Each row of a before or after table is a point. One or more steps were done to the points. Then noise was added and the rows were shuffled. The steps act on how far a point lies along the listed directions, d1 being the first. Name the steps. A step turns or swaps two directions, mirrors them in a line or flattens them onto one, adds a multiple of one to another, or multiplies one. Angles are multiples of 10 degrees, from the lower direction toward the higher: turns from -170 to 170, lines from 10 to 170 but not 90. Use the fewest steps. Two steps may share a direction if one is a turn and the other turns, adds or multiplies; they go together, in the order done. Otherwise the lowest direction goes first.

Directions:
(1): [ 24 -33]
(2): [33 24]
Before, 12 rows:
[[-14   0]
 [ 18  38]
 [ 57  -8]
 [ 23  48]
 [-21  18]
 [-19   3]
 [  7  -8]
 [  3  40]
 [-29  28]
 [  2  12]
 [ 32  11]
 [ 21  10]]
After (12 x 2):
[[ -6  55]
 [ 36   5]
 [ 12  48]
 [-24  10]
 [ 17  60]
 [ 22   8]
 [ -1  18]
 [ 11 -13]
 [-31  30]
 [-43  48]
 [ 72 -27]
 [-15   4]]
Steps: multiply d1 by 1.6

Directions:
(1): [ -7 -40 -32  27 -34 -16]
(2): [ 55  10 -38   6  12   9]
(3): [-37  18 -30  29  23  30]
Before (8 x 6):
[[-13  18 -39  18  21  29]
 [-30   8 -15  42   1  12]
 [-21 -59  10  14 -52 -25]
 [ -3 -22  27  -3 -17 -22]
 [ -9  13 -57  24  12  10]
 [-40   5  -2   8  20  16]
 [ 13  25 -31  -3  16  28]
 [-30  -1 -22  24  -5  18]]
After, 8 rows:
[[-32  22 -55  36  30  39]
 [  5  20 -45   9  18  33]
 [-25 -56  35   0 -54 -34]
 [-48   4 -26  29   3  27]
 [-31  14 -66  38  19  20]
 [-47  17 -12  17  33  30]
 [  4 -23  43 -14 -19 -32]
 [-48  18 -22  51  11  25]]
Steps: turn d1 and d2 by -20 degrees; multiply d3 by 1.6

Directions:
(1): [ 11 -26 -18  44 -14   6 -39  -2 -29 -61  15 -13]
(2): [-29  52  -5  32  11 -22 -23  -4 -38  37  20 -28]
(3): [-20  35 -40   8 -12  53 -12  -6  19  -7 -55  -6]
(4): [ 29   8  11  20 -38 -47 -18  44  26   9 -39 -14]
Before, 11 rows:
[[ 12  -7  16  41   6  -9 -17  12 -26 -19  12  -2]
 [ -7  -7 -11   3 -21  47   0 -11  32 -23 -42  16]
 [ 38 -30   0  37 -11 -52 -45  23  -6 -37   8 -19]
 [ 14 -17  25 -22 -41   7  40  28  56  -9 -67  20]
 [-17  43 -63 -19   2 111   2 -41  17 -43 -35  15]
 [ 24  40  38   7 -20 -51 -18  22   2   8  15 -27]
 [  7  -3 -55  22 -36 111 -34 -28  12 -77 -19  24]
 [ 14  13 -24  48 -41 -39 -46  39  -9 -31   1 -39]
 [ 33 -19  33  -9  -6 -64  18  35  15  34  10  23]
 [ 25   1  -6 -30 -25  14  11  23  70   2 -50  19]
 [ 39 -34   9 -19  -8 -14  37  25  57   4 -46  11]]
After (11 x 12):
[[ 30   7  32 -27 -19  -5   6   8  27 -21   1  -3]
 [  1  11 -21  65   4 -22 -29   2 -30 -13   8 -37]
 [-27  26  -1  31  -8   9 -20 -13 -12  14  -2 -11]
 [  2  13  30  -7  19   0  23  10   9  32  -9  18]
 [-10  56 -27  -1   4  33  -8 -18 -12  -2   3  -4]
 [  0  23   2 -42  -7 -17  34  23  42  42 -13  -1]
 [ 20 -20  -6  30  -9 -24 -16  15 -19 -18  14  14]
 [-23  21  -1  68 -26 -13 -27   5 -46 -26   1 -29]
 [  2  26   9 -23  21 -35   6   9  24  56  -7  -7]
 [-31  86 -11   2  -5  26  -7 -17  -6  73  12   4]
 [  1  24 -27  46 -13  -6 -49   7 -18 -20  11 -23]]
Steps: turn d1 and d2 by 160 degrees; multiply d3 by 0.4; multiply d4 by 0.4
